Each row of a before or after table is a point. The points were changed in one or more steps. Then noise was added and the rows were shuffled. The steps act on how far a point lies along the listed directions, d1 being the first. Name the steps. A step turns or swaps two directions, mirrors them in a line or flattens them onto one, adds a multiple of one to another, or multiplies one. Angles are multiples of 10 degrees, from the lower direction toward the higher: turns from -170 to 170, lines from 10 to 170 but not 90. Use the fewest steps. Two steps may share a direction if one is a turn and the other turns, adds or multiplies; they go together, in the order done. Otherwise the lowest direction goes first.

Directions:
(1): [ 56 -11]
(2): [-11 -56]
Before:
[[-10 -17]
 [-36  24]
 [ 29  -9]
 [  7  14]
 [ 25  84]
 [-66  54]
 [-13  13]
 [-48  15]
 [  4 -91]]
After (9 x 2):
[[-64 -56]
 [-21 -47]
 [-75  43]
 [-30 -28]
 [-17 -13]
 [ 16  26]
 [-14  12]
 [ 15 -15]
 [ 89 -10]]
Steps: turn d1 and d2 by -80 degrees

Directions:
(1): [ 53  25 -72 -23 -25   2]
(2): [ 0 72 -5 29 61  8]
Before:
[[  91   37 -100  -60  -57    4]
 [  86   23  -80  -19  -55    8]
 [  48   36  -41    1    4   13]
 [  33   35  -27   28    9   18]
 [  11   31   -6   18   27   10]
 [   5    2   15    7   21   -2]
 [  -5   -5   24   -7   30    6]
 [  -5   60  -17  -36   53   15]
 [ -18  -87    5  -36  -89  -43]]
After (9 x 6):
[[ 42  22 -23  19  -5  20]
 [ 40  32 -42  -4  -8   9]
 [  8   9  15  10  29  -3]
 [ 88  -6 -77 -39 -78   5]
 [ -6  55 -13 -36  49  18]
 [-13 -80  10 -33 -95 -38]
 [  0  -4  23  -4  38   2]
 [ 89   8 -98 -76 -84   1]
 [ 15  29  -9  19  27   7]]
Steps: add -0.3 times d1 to d2

Directions:
(1): [-38 -29 -36   6 -34  44  31  55  37  41  29 -70]
(2): [-14 -51   3  28  33 -57 -18  58 -54  -4  70  12]
(3): [ 33  31 -55  -1 -64 -12 -73 -14   9 -39  53 -19]
(4): [ 72  17  -9 -56  17  41  28  51 -62 -30  -5 -29]
Before, 12 rows:
[[  68   36   17  -25    2   -2    0  -34  -50  -47  -19    1]
 [ -20  -11   25   35   19  -63  -15  -28   -1   -5    2   61]
 [  67   34    9  -33   14    7   22  -32   -8  -14  -75   33]
 [ -26  -52  -15    1   30    3   72   54  -10   22   35  -32]
 [ -33   12   62   22   40  -43    9 -110   27   12  -91   64]
 [ 115  101    5  -80   10   38  -12  -80  -17 -107  -34   19]
 [ -56  -26   27   26   53  -42   24   52  -34   -1   50   11]
 [ -21  -19  -33   -6  -51    6  -41   14   20   13   27  -21]
 [ -61  -60  -13   49   -6  -37   38   46   23   33   54  -35]
 [ -70  -29   68   34   39  -95  -26  -56   -8   10   -5   92]
 [ -80  -33   39   35  -33  -54  -39   14   16   51   55   -4]
 [  43   11   10   -2   34  -40  -93    7  -75  -79   56   43]]
After (12 x 12):
[[ -17   -9   46   -2  -10  -44  -32   29  -39   15   37    4]
 [ -13  -49  -11  -10   36   -2   71   56  -20   15   35  -36]
 [  -2   -6   26   22   22  -65  -14  -24  -17  -10    1   61]
 [ -12   17   65    9   50  -38    9 -107   11    2  -92   63]
 [  -6  -42   -8   11   18  -27   44   59  -26    1   48  -28]
 [  13   16    9   10  -25   -9   -2  -50   -3  -15   -5   -7]
 [ -40  -16   70   14   50  -92  -21  -52  -36  -10  -14   97]
 [  -7   -2    4   34   12  -45  -95   -7  -28  -51   65   36]
 [ -47  -25   30   21   60  -42   24   54  -43   -6   48   15]
 [  19   14    8   -4   -3   -1   15  -44   35   14  -64   29]
 [   9   -6  -32  -25  -46    8  -40   23   -5    1   22  -14]
 [  21   70   -6  -19  -33   25  -28  -99   63  -54  -13    7]]
Steps: flatten d1 and d4 onto the line at 30 degrees
